Rows are points. The last column is the point's height on a tilted bowl or saddle (a function of degree 2), plus a little noise. Along how many of its main directions does it bend up, bend down or stay straight?
In the rows, 128 means zero.

Points (15 x 4):
[[121 137 158 142]
 [ 43  85 118 193]
 [168 125 133 139]
 [ 84  88 122 163]
 [168 206 136 139]
 [ 84  33 105 218]
 [147 136 107 122]
 [ 71 145 126 139]
 [ 84 126 134 144]
 [167 181 124 128]
 [207  95  50 161]
 [105 173 137 127]
 [124 108 130 141]
 [182  22 162 231]
 [117 167  99 111]]
Directions: 3 up, 0 down, 0 straight

Points (25 x 5):
[[ 91 154  86 115 188]
 [155 124 168  60 123]
 [151 139  85 109 116]
 [200 162 152 120 101]
 [188 160  97 110  76]
 [114 165 136  89 151]
 [133  64 154 155  55]
 [162 137 176 121 127]
 [138 117  40 106 149]
 [152 249 178 125 155]
 [122  74 148  99  43]
 [107 145 126 143 151]
 [161 133 155  97 120]
 [137 150 111 132 129]
 [115 182 141  83 164]
 [194 177 114  89  92]
 [ 76 114  95 175 205]
 [127 111 109  84 103]
 [116 116 132 168 128]
 [144 139 174 115 129]
 [112 149 164  64 134]
 [113 173 189 188 152]
 [206 146 140 134  73]
 [201  67 102 190  32]
 [170 122 186 145 112]]
Directions: 1 up, 1 down, 2 straight

Points (41 x 7):
[[144 109 117 163  96  95 118]
 [176 163 110 227 132 164 101]
 [202  68  40 111  95 100 200]
 [104  84  84 166 156 104 152]
 [211  12 123 119 111 216 237]
 [121 144 197 139 182 169 136]
 [ 96  95 151  56  79 213 116]
 [145 150 169 164  93 176 113]
 [207 144 121  92 111 212 182]
 [141 169  74 100 148 147 169]
 [180 172  46  98 144  46 236]
 [ 74 201  92 143 157 139 125]
 [ 88 157 135 112 110  33 135]
 [125 141  80 197 230  65 217]
 [ 79 166  86 163 135 134 115]
 [130 130 135 137 113 133 125]
 [220  82 112 170  97  96 146]
 [161 127 189 183 100  43 105]
 [124 110 147  82 102 151 125]
 [142 113 175 141 125 139 133]
 [ 93 149 120 147 112 149 110]
 [175 170  97  57 233 184 216]
 [134 160 120 170 116 143 117]
 [ 72  81 157  61 120 110 109]
 [140 173  36 144 109 143 163]
 [157 211 110 145 173 188 140]
 [121  89 192  56 186 122 170]
 [151  64 147  70  90  92 123]
 [117  82 189 125 160 126 157]
 [118 125 151  89 154 149 140]
 [151 193 176 112 169  86 180]
 [143  70  53 137 198 189 214]
 [140 116 205 112 124 155 138]
 [207 161 114 129 153 115 185]
 [142 125 148 109 121 148 136]
 [129  77 119 122 149 122 155]
 [117  69 145  93 102 156 130]
 [112 176 194 203 158  80 129]
 [137 222  74 154 141 122 159]
 [ 66 160 151 142 190 111 150]
 [128 129 122 131  98  88 121]]
Directions: 3 up, 2 down, 1 straight

Points (44 x 7):
[[102 107 100 111 198 109 113]
 [130 201  67 191  47 115  61]
 [196  48 124 122 161 115  45]
 [140 190 199 111 180 133 143]
 [144 161 143 137 160 204 128]
 [150 150 108 101 134 112 115]
 [242 154 111 192 148  94  17]
 [ 64 164  81 158 103 109  97]
 [176 106 123 203  40  91  36]
 [110 173  60 151 126 125  92]
 [ 87 115  92  85 142 147 108]
 [118 121  73 157 178 144  98]
 [ 72  92 222  95 104 107 103]
 [161  56 184  74 116  95  78]
 [214 118 144 107 122  65  71]
 [ 57  92 130  64 164 120 111]
 [154 133  99 122 100  68  95]
 [143 134  87 147 127  74  86]
 [ 24 103 167 117 150  95 126]
 [135 102 113  78  78 135 113]
 [ 98 115 128 103  98 136 119]
 [135 210  79  49 126 157 101]
 [ 58  85 166 111 142  79 110]
 [110  88 156 189 199 125 140]
 [164 117 144 112 121  85 103]
 [194 158  95 130 135 167  84]
 [114 146 200  67  79 147 128]
 [165 152 131 155 155 122 109]
 [114 200 153  54 115  77 115]
 [116   7 112 164 114 172  18]
 [114 136  92 120  53 112 105]
 [127 156 184  80 129 128 136]
 [122  82 109 116  98 144  94]
 [ 88 128  71  66 104 135  98]
 [ 94 139 143  85 146  92 127]
 [ 90  61  78  86  88 127  69]
 [ 73 111 122  85 151 111 119]
 [183  94 106 131 176 167  73]
 [147 178 154 141 153 187 133]
 [128 140 101 139 135 169 112]
 [139 141 148 204 116 161 104]
 [152  66 108 142 121 174  67]
 [111 161 145 121 172 100 138]
 [104 133  66 126 115  81  88]]
Directions: 1 up, 5 down, 0 straight

Points (63 x 9):
[[108 115 174  79 127 174  91  91 137]
 [133 154 103  88 130  92 133 176  84]
 [149 108 109  93 229 105 155 159  96]
 [ 69 129 134 145 152 139 109 104 148]
 [110 151 214 184 185 103 128  92 158]
 [100 161 101 104 102  90 173 152  77]
 [ 72 105 155 104  62 126 120 140 122]
 [140 157 143  88 121 148 182 209  47]
 [119  92  96 132 140 141  90 113 120]
 [198 124 114 114 115  97 139 130 116]
 [143 127 161 119 155 139 105 195 115]
 [132 116 118 138 180 112  99 145 132]
 [116 178 141  97 117  58 126 117 106]
 [120  88 138 168 176 120 121 128 148]
 [145 104 135 107 129 131 128  79 144]
 [101  76 119  90 144 127 152 125 111]
 [148 137 187 101 135 115  49 161 100]
 [114 101 160 106 143  82 181  75 170]
 [ 84  89 119 101 120  63 105 145  88]
 [151 186 114 140 137 195  82 173  97]
 [150 166  80 108 122 114 129 134 110]
 [134  69 102 136 126 128 110  60 141]
 [139 119 110 154 151  67  95 138 129]
 [210 161 129  32 107 120  73  76 119]
 [112 148 106 115 111 149 196 207  59]
 [104 141  88 118 180 195 109  85  87]
 [133 118 146 115 130 168 100 152 122]
 [ 80 116  88 144  90 152 125  65 114]
 [ 92  52 162  79 141  46 181 113 109]
 [ 76 103 120 115 144 138 147 157 125]
 [113 127 104 109  70  91 156 130  86]
 [126  84  86  82 102 145 127  88  86]
 [132  78 168 213 195 133  69 106 111]
 [123 141 203 121  86  87 130  78 164]
 [ 80 136  82  91  91 165  85  57  72]
 [177 107 143 100 162 112 187 195  63]
 [123 140 108 146  80 156  98  80 101]
 [178 148 178 143 163 193 145 113  75]
 [ 58 121 104 129 108 164 174 182 107]
 [130 137 144 178 141  37 113  83 196]
 [ 88  87 155 151 106 137 114 120 159]
 [126 148 124 122  80 204  27 113  67]
 [185 155 138  76 162 116  60  74 146]
 [ 98 151 142 119  92  75  94 148 100]
 [132 159  75 179  77 219 124 120  17]
 [102 105 158 219 109 116 166 162 154]
 [ 94 140  79 164  56  95 155 163  82]
 [138 125  88  58 139 115  80 173  92]
 [120  98  96  92 118 168 153 106  87]
 [ 97 163 143  70  94 126  79 179  86]
 [134 147 139 192  61  69 144  92 167]
 [139 142  85 119 128 134 111 124 117]
 [125 139 149  60 130  26 166 171  19]
 [134 135  88 158 123 202 145  97  75]
 [144 118 120 214 117  73 120 123 151]
 [139 180 131 110 100  68 168 102 121]
 [ 53 212 212 159 109 142 126 148 111]
 [158  49   7 158 166 124  56 139  46]
 [140 122 123 167 149 168 179  91 122]
 [121 195 134 140 126 109 125 184  95]
 [128 151 100  77 116 111  61  43 115]
 [187 139 227  64 148 205 135 149  51]
 [132 130  84  61  77 157 118 146  53]]
Directions: 2 up, 5 down, 1 straight

Points (65 x 9):
[[205 108 141 133  89 148  95 122 112]
 [152 111 194 119 164 163 145 135 127]
 [ 42 162 129 166 114 113  76 109  34]
 [ 64 155 111 135  99 141   7 162  23]
 [162 116 126 138 147 102 164 133 118]
 [ 69  92 185 122 103  58  88 210  98]
 [119 189  91 138 156  89 106 190  67]
 [106 220 137 148 112 135 153 130  62]
 [169 109 124  84  92 116 160 101 133]
 [113  98 153 139 118 144 105 131 111]
 [124 108 193 131 128 122 165  83 122]
 [128 130 154 193 147 189 144  62  45]
 [158 135 125 143 168 105 143 106 103]
 [ 99 189  87 130 138 149 163 164  82]
 [121 110 154  52 190  93  67 118 134]
 [120 130 113 131 154 109  96  90  98]
 [ 84 164  56 111  83 123  75 110  77]
 [ 94 150 130  92 118 174 155 117  98]
 [113 117 137  72 169 131  63 116 118]
 [128 148 106 147 159 136 136  79  75]
 [119 144 195 104 163  74 129 133 159]
 [124 162 148 154 125 137 143 167  89]
 [227 133  56 212 159 102 127 174  19]
 [ 91  98 139 202 166 107 118  88  72]
 [148 120 203  81 167 115  64 138 142]
 [158  99 127 128 177 130 196 126 102]
 [153  91 105 132 104 127 124 158 128]
 [154 158 133 139 126 225 100 209  47]
 [153  92 104 139 180 169 148  70  93]
 [143 108  88 149  89 151 170 172 126]
 [167 168 153 192 100 129 163 108  60]
 [106 117 137 140 112 147 185 142 102]
 [130 108 125 122 100  93 121 154 124]
 [179 118 164 151 120 195 143 146  98]
 [132 130 153 115 190 158 132 162 106]
 [103 117 142 152 102  75 106  48  56]
 [156  85 133 145 168 109  99 123 127]
 [136  99 130 130 135 173 214 141  83]
 [129 116 155  71  97 136 156 177 129]
 [124 125 158  78 136 161 156 110 122]
 [161 114 185  86 120  96 118 139 147]
 [141 136 134 132 105 103 156 121 121]
 [156 158 153 137 129 126  73 128  89]
 [143 110 203 126 187 133 114 103 159]
 [108 100 106  81 100 152  81 202 112]
 [122  87 161 150  95 105 177 168 127]
 [ 67 163 144 141 127 132 160 101  78]
 [ 73 115 152  98 200 121 154 101 125]
 [147 114 114  99 168 147 156 144 115]
 [110 150  97 177 174 169 142 167  59]
 [126 110 102 119 138 102  77 162 111]
 [109  78 116 140 116 136 133 143 122]
 [103 147  52 128 130 179 148  85  79]
 [137  96 171 118 177 129  80  99 145]
 [177  84  88 144 140 177  45  80 127]
 [ 80 108 148  51 120 112 118 177 113]
 [ 32  94 143  90 141 121 118 192 105]
 [ 73 164 132 127 119 134 137 132  90]
 [105 122  86 128 201 139 135  40  83]
 [115  93 165 194 114  20  93  87  49]
 [185 159 101  83  92  88 177  87 135]
 [154 141 110 125 113 142 100 113  95]
 [112 159 164 107 152 164 161  76 106]
 [103 112  56  90  89 105 118  93 114]
 [ 92  95 118 111  83  96  41 130  74]]
Directions: 2 up, 4 down, 2 straight
